Each row of a before or after table is a point. One or more steps were done to the points. Then noise was added and the rows were shuffled. The steps act on columns, c1 being the first. Write out the steps. A step turns or swaps two columns, mirrors them in a line or flattens them onto one, adds a multiple of one to another, or multiplies or shifts one. Angles are multiples of 10 degrees, from the lower column toward the higher: turns from -170 to 170, lines from 10 to 170 but not 90. Use the fewest steps. Two steps may share a column if one is a turn and the other turns, adds or multiplies; they go together, in the order done. Otherwise the lowest column goes first.
(in the rows, 128 means zero)

Before (13 x 3):
[[153 138 129]
 [147  87 158]
 [141  86 161]
 [118 140 131]
 [134 108 131]
 [ 40  95 120]
 [143 148 147]
 [156  84  79]
 [159  98 161]
 [156  94 160]
 [ 57 145 139]
 [151 173 106]
 [147 110 117]]
After:
[[113 217 100]
 [137 147 104]
 [167  47 129]
 [129  90 108]
 [ 91  40  82]
 [168  60 111]
 [162  44 120]
 [132  91 121]
 [171  70 111]
 [130 150 139]
 [115 162 199]
 [ 87  65 211]
 [148 162 124]]
Steps: turn c1 and c3 by -70 degrees; multiply c2 by 2

Before:
[[ 72  69 115 121  88  85]
 [125  83 143 194  88 131]
 [ 59  90 140 100 114 113]
 [125 141 173 125 115 153]
 [102 143 172 138 100 109]
 [ 68 141 119 179 100  97]
 [ 80 160 172 171  89 152]
 [ 51 160 146 108 110  88]
 [158 105 186 148 155 147]
 [ 90 160 184 135 124 104]
 [ 61 155 168 179  51 163]
 [117 114 197 156  76 108]
 [118  63 140 169  68 143]
 [144 159 123 127 109 147]]
After:
[[107 146  80 124  92 198]
 [ 90 179 164 104 125 137]
 [173 180  95 144 162 151]
 [ 21 168 154 165  57 179]
 [ 61 112  68  89  86 122]
 [ 46 149 160  87 113 114]
 [114 171 138 155 115 125]
 [ 61 117 143  92  97 182]
 [ 53 142  92 108 120 103]
 [ 57 175 157 156  90 166]
 [ 92 197 112 112  72 162]
 [ 90 137  62 148  71 175]
 [ 85 173 143 104  98 134]
 [130 122 159 148 110 125]]
Steps: add 0.5 times c5 to c1; swap c2 and c3; swap c4 and c6

Before (8 x 9):
[[  7  75 133 158 132 114 101  95 115]
 [107 151 162 125 162 174 103  93 155]
 [128 194 158 127 115 134 139 105 122]
 [113  59 107 116  69 100 144  81 142]
 [ 98 122 156 140 202 119 163 104 105]
 [ 87 126 157 162 135 169 154 121 103]
 [152 203 109 160 157 160  85  67 166]
 [103  98  92  86 182 156 129  99 104]]
After, 8 rows:
[[205 126 126 141 103 148  83 144 106]
 [134 186 144 152   9 152 144 151 112]
 [158  98 178 121 110  95 127 177 158]
 [181 159 102  81 101 107 150 166 108]
 [136 135 134 167  85  91  86 144 104]
 [119  59 148 126 133 130  94 152 130]
 [156  55 144 157 154 120 183 195 160]
 [ 64 192 102 116 117 176 140 161 147]]
Steps: swap c1 and c5; multiply c2 by -1; mirror c3 and c7 in the line at 160 degrees; turn c6 and c8 by 160 degrees
